Each row of a before or after table is a point. The points were changed in one or more steps. Then noise was added and the rows were shuffled. The steps act on how far a point lies along the listed directions, d1 being the first. Name the steps. A step turns or swaps two directions, mirrors them in a line or flattens them onto one, adds a multiple of one to another, or multiplies one. Angles are multiples of 10 degrees, from the lower direction toward the higher: turns from -170 to 170, lines from 10 to 170 but not 90. Use the fewest steps. Two steps may share a direction if one is a turn and the other turns, adds or multiplies; they go together, in the order done. Otherwise the lowest direction goes first.

Directions:
(1): 7.3 28.8
(2): 28.8 -7.3
Before (8 x 2):
-1.6 7.6

3.6 -1.3

-6.4 3.2

-6.2 5.0

4.8 -1.0

1.4 5.5

3.6 1.2

4.2 -3.7
After (8 x 2):
-4.9 3.0

2.4 2.8

-6.8 -4.3

5.0 2.9

-0.1 3.6

-5.3 -4.7

2.5 3.7

-8.0 1.1
Steps: turn d1 and d2 by -70 degrees

Directions:
(1): -30.1 3.8 20.2
(2): -8.2 -35.1 -5.6
(3): 18.9 -9.2 29.8
Before (10 x 3):
-1.2 3.4 -2.4

-3.6 -3.5 -5.3

-4.5 -4.1 2.4

-1.9 -3.2 -5.0

5.0 9.2 1.7

2.4 0.9 1.4

0.2 -1.1 2.9

-9.1 5.6 6.3

-8.4 3.4 -2.3

0.2 -2.0 2.0
After (10 x 3):
0.3 0.6 -4.3

-5.4 3.0 -0.9

-0.3 -1.0 2.6

-4.5 -4.0 2.3

-4.1 -3.8 -7.2

9.9 0.6 -4.0

0.6 -2.0 2.1

-6.7 1.9 -1.7

0.3 -11.4 -4.9

2.7 0.2 0.9
Steps: swap d1 and d2

Directions:
(1): 2.4 -22.5 -28.9 20.7
(2): -18.5 29.3 -8.5 22.2
(3): 29.1 4.3 16.9 24.9
(4): 24.0 19.6 -24.1 -15.1
Before (9 x 4):
-1.0 11.8 2.4 -0.6

-9.0 3.0 4.9 -2.2

3.2 -2.0 -2.9 -1.7

-3.5 -4.2 4.7 -0.3

3.4 -4.2 -0.3 3.2

-1.9 -3.6 -5.7 -3.4

1.6 -4.2 -7.0 3.2

1.6 4.1 3.2 -5.8

-0.1 -0.4 -0.9 0.0
After (9 x 4):
3.1 5.0 -1.3 -4.5

-2.8 1.8 -2.1 -8.6

2.4 0.8 6.6 0.2

5.1 -1.5 -12.0 4.1

-11.9 -8.2 -1.5 5.1

-9.2 -3.8 6.9 4.8

0.1 -0.2 -0.2 -1.1

4.3 0.7 2.9 -7.6

0.7 5.5 -7.9 2.4
Steps: turn d1 and d2 by -130 degrees; multiply d3 by 1.3; multiply d4 by 2

Directions:
(1): -25.1 -2.4 -12.7 18.2 20.7 -33.1
(2): -28.9 -4.1 -27.0 6.1 -7.4 31.3
(3): -13.2 -33.6 32.1 16.2 -3.2 7.1
Before (8 x 6):
5.9 2.9 -0.5 -3.8 4.4 -2.9

-5.5 -3.0 0.0 0.1 -5.4 12.5

0.4 -3.3 4.7 -0.3 -0.8 -3.1

2.0 0.2 0.6 -2.0 4.3 -9.4

6.5 6.3 0.9 -3.3 2.6 -9.6

0.9 1.9 -2.5 -0.4 2.5 -5.0

-1.1 5.8 -5.7 -2.2 -1.7 0.7

-4.3 1.2 -7.1 -2.1 -1.5 5.1
After (8 x 6):
8.2 11.3 -4.4 -5.6 2.8 -10.0

-3.0 3.7 -9.1 -3.3 -1.3 4.5

7.4 6.6 -3.8 -5.4 4.9 -3.8

-0.7 -6.2 7.5 1.4 -1.1 -2.5

1.3 4.1 -5.8 -1.5 2.4 -4.8

1.0 10.7 -10.1 -4.6 -1.6 -0.4

-5.7 -6.4 4.6 1.5 -5.4 11.8

1.7 1.5 -1.9 -2.8 4.3 -8.9
Steps: add 0.3 times d1 to d2; multiply d3 by 2

Directions:
(1): -45.3 -16.1 -8.2 20.2 7.4 -1.8 26.3 2.1
(2): -13.1 37.0 13.6 -10.6 0.4 34.0 16.0 -16.9
(3): 2.7 -4.9 48.1 28.8 -10.1 -9.2 -2.1 -13.2
(4): 5.7 -14.8 22.5 -24.8 44.1 -4.7 14.0 1.7
Before (12 x 8):
-9.2 -2.0 4.5 4.7 4.3 -2.0 8.9 0.6

-7.1 5.3 -1.0 -3.2 6.2 8.1 9.0 0.6

-9.3 1.1 1.7 0.6 8.4 2.2 7.9 0.9

1.2 -2.8 13.2 6.3 1.9 -4.5 1.6 -3.0

9.0 -2.1 7.8 -2.1 1.7 -5.0 -5.8 -1.3

3.2 -2.5 2.3 1.2 -6.0 -3.6 -2.5 -2.3

0.4 -7.4 -0.8 4.7 0.6 -4.3 -0.2 1.7

-4.9 -2.4 -6.1 2.9 -1.1 -3.1 -1.3 1.4

4.2 -9.6 5.6 4.5 2.4 -8.5 -1.4 0.9

-3.5 -3.9 0.2 4.8 -2.1 -3.7 -0.8 1.6

-6.0 0.3 2.6 3.5 -3.4 1.7 1.0 -1.0

-0.5 -2.9 -6.0 -0.8 4.9 0.2 0.9 0.9
After (12 x 8):
0.6 -8.1 0.6 4.1 2.1 -4.7 0.6 2.0

-7.4 6.0 -2.3 -1.5 3.4 8.6 8.3 0.4

-6.6 0.7 2.0 3.8 -4.0 2.3 0.6 -1.2

-3.9 -4.4 0.8 3.7 -1.1 -3.5 -0.6 1.2

-8.7 -1.5 4.5 5.4 4.0 -2.2 9.1 0.4

-0.5 -3.2 -6.3 -0.9 6.0 0.0 0.8 1.6

1.5 -2.8 13.5 5.9 2.4 -4.8 2.1 -2.8

3.2 -2.4 2.9 0.5 -5.3 -3.8 -2.4 -1.7

-4.9 -2.9 -5.1 2.4 0.0 -2.9 -0.8 1.3

4.3 -10.2 6.9 3.4 5.3 -8.8 -0.5 1.3

9.1 -2.5 8.6 -3.0 3.1 -5.2 -5.3 -1.5

-9.4 1.3 1.0 1.3 7.4 2.3 8.0 0.8
Steps: add -0.3 times d2 to d4

Directions:
(1): 34.8 8.6 11.5 13.4 33.7 8.7 17.7 28.8 5.9
(2): 26.7 -8.7 4.9 -19.7 8.7 18.0 15.1 -45.4 -9.6
(3): 5.7 23.1 20.0 32.5 9.2 -23.2 -21.1 -29.0 7.2
(4): -3.5 30.9 23.9 -31.4 -13.4 -18.6 24.4 2.6 18.1
(5): -12.9 -41.6 30.1 -11.4 22.0 -16.7 -5.9 0.9 15.9
Before (14 x 9):
-0.5 0.2 1.9 6.2 4.3 -2.9 -4.0 5.7 -0.7

3.9 3.7 4.2 -1.4 4.2 -0.2 3.9 4.6 4.3

-4.9 -9.1 -2.1 -9.7 0.5 3.7 4.8 3.3 2.1

3.1 -8.9 0.4 -1.8 5.9 3.8 6.8 8.9 0.3

-3.2 6.4 4.7 -3.5 -5.3 -4.9 1.3 3.2 2.3

-2.9 11.1 4.5 5.2 3.8 -6.1 1.3 2.7 3.6

-7.0 -0.5 -1.5 -8.6 -5.9 0.9 3.3 -2.1 -2.1

-0.4 0.5 2.6 -0.2 -3.5 -1.3 -1.8 -1.7 1.0

5.7 7.8 -1.2 -1.0 3.0 -3.1 6.5 5.2 2.3

-4.4 -12.0 -0.7 -11.8 2.3 2.0 6.0 10.0 -0.6

-5.7 -5.7 -0.6 -9.0 -3.2 5.1 4.7 0.4 0.5

-3.5 1.4 0.6 -4.6 -3.6 -2.1 1.1 1.1 -1.1

-1.2 -2.7 -2.1 7.9 3.4 0.5 -1.3 5.8 0.4

3.5 -5.2 5.5 0.6 8.7 -0.9 3.7 4.7 2.0
After (14 x 9):
-0.6 12.2 4.1 6.7 5.5 -5.1 2.2 4.6 3.3

-4.8 -2.2 -5.7 -6.6 -6.1 7.8 3.9 -0.5 -2.5

-0.7 9.6 1.7 -1.0 -5.5 -2.4 1.7 4.1 0.6

2.0 1.4 1.5 7.6 6.0 -1.8 -2.9 7.5 -1.1

5.2 -4.4 -5.7 1.6 3.3 7.4 6.0 8.5 -2.9

6.5 2.0 -4.1 6.2 4.5 4.6 2.8 4.2 -3.4

0.4 -2.7 -12.3 -4.6 -2.5 9.4 5.4 9.7 -7.3

0.1 1.7 1.2 0.4 -4.2 -0.5 -1.9 -1.7 0.0

-2.6 3.0 -0.9 -3.2 -3.9 -0.9 1.3 1.4 -1.9

5.5 6.8 0.3 0.9 2.7 2.0 3.7 4.6 2.1

-2.4 -2.9 -10.5 -5.2 -3.6 8.5 3.8 2.6 -2.9

5.2 5.9 1.2 -2.4 4.4 -4.6 7.0 5.7 3.7

0.0 -3.6 0.3 7.8 6.1 0.1 -0.3 7.4 1.7

-6.7 0.7 -3.1 -7.9 -7.1 1.5 2.8 -2.6 -3.0
Steps: add -0.5 times d2 to d1; mirror d4 and d5 in the line at 160 degrees

Directions:
(1): 3.1 -34.3 4.1 34.7 14.1 -37.3 15.6 0.7 -23.8 -1.7 7.3
(2): 53.0 -3.4 13.3 -9.2 10.8 0.6 -24.7 -25.0 -15.1 7.7 -12.0
Before (14 x 11):
-14.6 -1.9 -2.9 5.4 -2.1 -0.4 3.9 8.8 2.5 -3.8 3.6

-5.0 -0.3 -2.6 -0.5 -0.8 1.2 0.6 1.6 3.0 0.3 1.6

-12.0 9.7 0.0 -4.8 -4.7 8.2 0.6 2.7 6.5 1.7 0.8

5.1 -1.4 2.0 4.7 2.2 -5.4 1.2 1.0 -1.5 -2.1 0.1

-10.1 -7.2 -4.0 7.3 1.0 -6.3 7.9 6.3 1.5 -3.0 3.3

-9.8 3.6 -2.5 0.4 -3.4 3.0 3.1 5.4 3.6 0.2 1.5

2.6 -6.5 2.5 2.9 2.6 -5.6 -0.1 -2.8 -4.8 -2.3 -0.1

-8.4 3.5 -4.0 -0.3 -3.5 6.0 1.8 5.5 3.1 -4.1 3.7

4.4 -4.7 0.4 7.1 2.8 -6.2 3.7 -1.1 -3.8 1.4 0.9

-14.8 2.8 -3.6 -0.2 -3.6 2.5 7.0 6.4 4.7 -1.0 2.8

1.9 -4.6 0.1 4.6 3.2 -3.9 -0.2 -3.0 -1.8 -0.5 -0.4

3.3 -6.7 0.4 6.3 1.1 -11.5 4.2 2.0 -6.8 0.7 3.2

9.7 -7.6 4.2 8.1 5.2 -9.5 0.0 -3.3 -9.5 -1.7 1.1

-8.6 1.8 0.4 1.5 -0.5 -0.6 4.5 2.3 3.0 -2.6 1.8
After (14 x 11):
-20.5 2.3 -2.4 3.8 -3.0 -0.8 10.0 8.1 6.3 -4.3 4.6

2.8 9.4 -1.3 -10.4 -5.3 6.4 -3.8 1.1 4.3 1.7 -0.6

6.9 6.9 -0.4 -5.6 -1.4 6.7 -3.3 -2.9 3.5 2.7 -2.4

-28.6 5.7 -9.8 -1.3 -7.1 6.0 10.7 14.2 14.5 -4.8 4.8

4.7 2.9 0.0 -3.8 0.9 4.9 -5.4 -4.7 2.7 0.3 -2.9

-11.6 -1.8 -4.1 2.5 -1.1 -1.1 4.9 4.8 3.6 -0.8 3.5

-36.2 0.2 -8.6 7.6 -6.4 -2.1 19.0 16.5 8.1 -4.6 8.6

20.7 9.0 5.2 -12.0 0.7 9.7 -14.0 -9.5 -0.8 1.0 -5.6

8.0 6.0 2.3 -3.3 0.1 2.6 -3.8 -1.0 2.9 -1.0 -2.3

-24.6 -4.2 -1.4 12.7 -1.4 -8.1 13.6 9.7 0.1 -1.0 6.9

-36.1 2.5 -8.6 5.9 -7.5 2.7 12.3 18.8 10.9 -6.9 7.9

7.1 2.8 2.5 -8.0 -0.3 5.2 -7.1 -5.3 0.5 -0.9 -3.4

-23.9 -0.3 -5.6 7.6 -4.3 -2.4 11.8 12.1 4.6 -1.9 5.8

-21.8 -1.9 -6.9 8.5 -3.7 -1.2 11.1 12.1 2.5 -6.4 8.3
Steps: multiply d1 by -1; multiply d2 by 2.5

Directions:
(1): 24.4 -11.9 2.8 -14.8 2.7 0.7 -40.4 48.8 -15.3 -2.8 -0.1 -9.4
(2): 44.1 -3.4 -4.2 -20.4 -5.5 -28.1 26.0 2.7 11.5 26.2 -10.6 22.1
(3): -33.5 -39.3 11.3 12.7 -7.7 -31.7 4.6 16.6 5.2 9.5 -29.3 -2.9
(4): -12.8 16.7 -21.7 3.0 29.1 20.3 22.8 31.8 -8.0 -5.6 -28.6 26.3
Before (14 x 12):
4.6 -2.2 1.7 0.8 -2.6 -6.0 1.6 -1.1 1.0 6.8 0.2 0.9

2.2 -3.1 -2.0 0.4 -1.9 -4.6 -2.0 -1.7 -2.7 -0.9 -1.3 -1.8

-4.9 -4.0 0.8 -0.4 -1.0 1.0 1.4 -6.4 -1.8 0.6 1.6 0.2

-0.8 -2.8 -1.1 -1.8 -3.4 -1.4 2.7 -1.2 2.4 5.7 -0.6 0.9

9.8 4.2 -0.3 -6.0 -2.6 0.1 -1.4 -6.5 2.8 2.0 1.8 0.2

-8.1 1.7 -3.2 4.4 3.7 3.9 5.4 0.7 -0.6 -1.2 -3.8 2.4

15.4 1.3 1.4 -4.9 0.7 -2.5 -8.2 9.0 -2.6 -0.3 4.1 1.2

2.7 -2.5 1.1 -3.1 -3.3 -7.5 0.4 -0.6 2.0 0.2 0.9 -2.1

2.4 2.2 0.3 -0.2 -1.6 -0.1 -6.5 -5.6 -0.4 -2.4 4.0 -1.2

-1.9 -0.6 -0.6 0.6 3.9 1.0 7.7 -0.5 0.8 3.5 -3.8 2.3

-11.1 0.6 0.5 3.4 -1.5 5.2 -6.6 -5.0 -1.5 -6.4 3.9 -6.9

1.7 -2.3 0.3 -1.7 -1.6 -4.8 5.4 0.6 1.2 1.2 -0.7 3.5

3.1 2.3 -4.0 -5.4 3.7 3.3 2.6 8.5 -0.9 1.8 -6.8 7.5

14.5 11.6 -4.7 -5.6 0.4 13.1 1.3 -14.1 0.9 -0.8 12.6 1.4
After (14 x 12):
-3.4 7.0 -4.2 -1.9 5.3 11.4 -1.4 4.4 -3.0 -4.2 -2.1 3.6

-0.8 -3.7 -1.5 2.0 -1.9 -4.7 -2.6 -2.1 -2.7 -2.1 -1.5 -2.8

9.7 -2.4 -1.1 -6.4 -4.3 -9.3 4.9 -2.0 3.5 6.2 -1.9 3.3

10.5 10.2 -3.7 -3.9 0.5 14.9 -3.0 -11.3 -0.6 -2.9 12.8 -1.4

-5.9 -4.0 2.1 0.7 -2.6 -4.9 -2.8 -0.9 0.4 -3.4 1.4 -5.6

1.6 3.1 2.2 1.7 1.0 2.7 -8.3 1.8 -3.1 -5.6 6.0 -2.7

-6.4 -2.8 3.0 5.8 -1.7 -0.3 -4.6 -0.7 -1.7 0.8 1.8 -4.4

-3.5 0.8 -0.6 1.3 4.8 5.2 3.3 0.8 -1.2 0.4 -1.2 -0.2

-6.8 -2.0 1.4 1.9 -0.3 1.1 -0.4 0.7 -1.4 -4.3 1.7 -1.2

-1.0 -5.7 1.1 -2.6 -1.3 -1.8 1.9 -3.8 -1.3 2.8 -0.4 1.7

-1.2 2.8 0.9 -1.0 -1.9 4.7 -6.9 -6.2 0.7 -3.4 2.9 -4.9

-6.5 -3.2 -0.5 0.5 -2.5 1.8 -1.6 -0.2 0.3 2.3 0.4 -1.9

1.9 3.4 -4.3 -0.2 3.7 1.9 6.7 2.5 -0.3 1.5 -3.3 5.0

4.5 0.0 0.5 -1.3 -2.4 -3.9 -4.4 -4.6 0.6 -0.1 2.0 0.4
Steps: multiply d1 by 0.4; multiply d2 by -1; add -0.5 times d4 to d3

Directions:
(1): 18.5 8.4 -14.3 -12.6 4.4 12.3 -56.0 -20.1 24.3 5.5 22.0 -11.5 -2.4 -21.5
(2): -19.7 18.7 41.3 42.1 4.2 -10.2 -10.3 -1.2 13.7 35.7 3.8 4.0 -11.5 -11.2
(3): 46.6 -2.5 -1.2 7.0 7.1 -31.1 17.1 11.4 13.5 -6.8 3.3 -6.9 -46.2 -10.0
(4): -29.9 -31.1 24.4 -32.1 11.6 -6.2 -4.9 4.5 36.3 -16.2 6.7 20.7 -19.8 6.8
(5): -13.9 15.8 -14.6 1.0 47.3 -3.4 18.4 -13.4 23.9 -9.6 -32.2 -16.3 12.8
 -25.4
Before (12 x 14):
-1.8 -1.0 6.7 8.8 1.6 -4.4 2.5 3.9 0.1 3.7 -0.8 3.2 -6.6 0.0

1.1 2.0 6.3 6.1 -2.3 -4.8 2.7 4.1 -2.4 2.5 1.2 -1.8 -4.1 0.8

-4.4 -4.2 1.7 -1.8 -1.9 6.4 -6.7 -1.0 4.6 0.7 1.9 1.9 5.1 0.1

1.9 4.6 4.5 5.5 0.6 1.4 -0.2 -4.7 -1.0 3.9 -3.6 -0.1 -1.8 -4.1

2.5 5.9 1.9 12.6 -0.9 -5.3 5.6 2.5 -6.3 7.0 -1.0 -0.2 -5.2 -1.9

8.9 4.5 0.5 9.7 -0.4 -9.1 8.2 3.1 0.3 4.5 -0.4 -5.2 -6.9 -2.1

-0.9 4.1 -3.0 3.0 -2.2 3.1 -8.5 -0.6 2.1 3.6 0.8 -4.1 3.6 -4.7

-1.1 2.0 -3.0 1.4 0.8 2.3 -6.7 -2.2 -0.3 2.1 1.4 -3.5 1.7 -1.8

-1.7 2.6 -6.1 4.6 2.6 -1.1 16.1 1.5 -3.8 -5.0 -3.7 -2.9 4.7 -1.3

-4.8 -0.1 -4.2 -7.8 1.5 2.0 -12.0 -8.0 6.8 -3.0 3.8 0.5 2.0 -3.3

0.0 0.9 9.4 9.1 -0.3 -7.5 3.5 4.4 3.9 6.9 1.1 1.6 -8.2 -6.5

-10.9 0.0 -1.1 -2.2 6.3 2.7 -4.3 -5.5 4.1 1.6 -1.7 -2.9 4.8 -4.6
After (12 x 14):
8.9 3.1 0.7 9.6 -2.5 -9.4 11.3 5.2 -2.3 3.0 -0.9 -3.4 -6.7 0.6

-1.9 2.5 -5.4 -8.9 3.3 3.6 -23.4 -12.0 12.3 -1.0 8.1 -1.5 1.3 -8.3

0.7 2.9 -4.3 0.3 1.1 3.6 -12.1 -3.7 2.1 3.1 4.0 -4.7 1.3 -3.5

3.4 3.9 4.1 4.0 -1.3 1.9 -1.1 -4.4 -1.9 3.4 -2.1 0.6 -1.7 -3.1

1.8 4.6 -4.9 0.6 -2.6 4.5 -15.5 -3.0 4.5 4.2 4.1 -4.9 3.2 -6.5

-1.3 -3.8 5.8 7.0 -1.4 -4.8 6.9 6.3 -4.1 1.4 -1.2 4.8 -6.7 4.0

1.5 -2.5 7.9 6.1 -4.5 -6.5 6.2 6.7 -0.2 4.4 1.8 2.8 -8.3 -2.6

-6.7 2.9 0.3 10.8 2.9 -4.3 24.7 5.1 -6.6 -3.1 -7.4 -0.3 4.0 0.9

-2.8 -4.3 0.1 -3.5 -1.5 7.5 -10.8 -2.4 6.1 0.5 3.4 1.3 5.5 -1.4

-10.1 0.8 0.5 -1.0 5.9 3.6 -9.4 -6.5 5.8 4.3 1.0 -3.0 3.8 -6.0

1.8 0.0 4.6 4.3 -4.4 -5.0 6.5 5.7 -6.0 -0.2 0.3 -0.7 -3.6 3.3

2.6 3.1 1.0 10.7 -3.9 -5.8 10.6 5.1 -10.5 4.6 -2.4 1.5 -5.0 2.2
Steps: multiply d1 by 2; multiply d2 by 0.7; turn d2 and d5 by -30 degrees
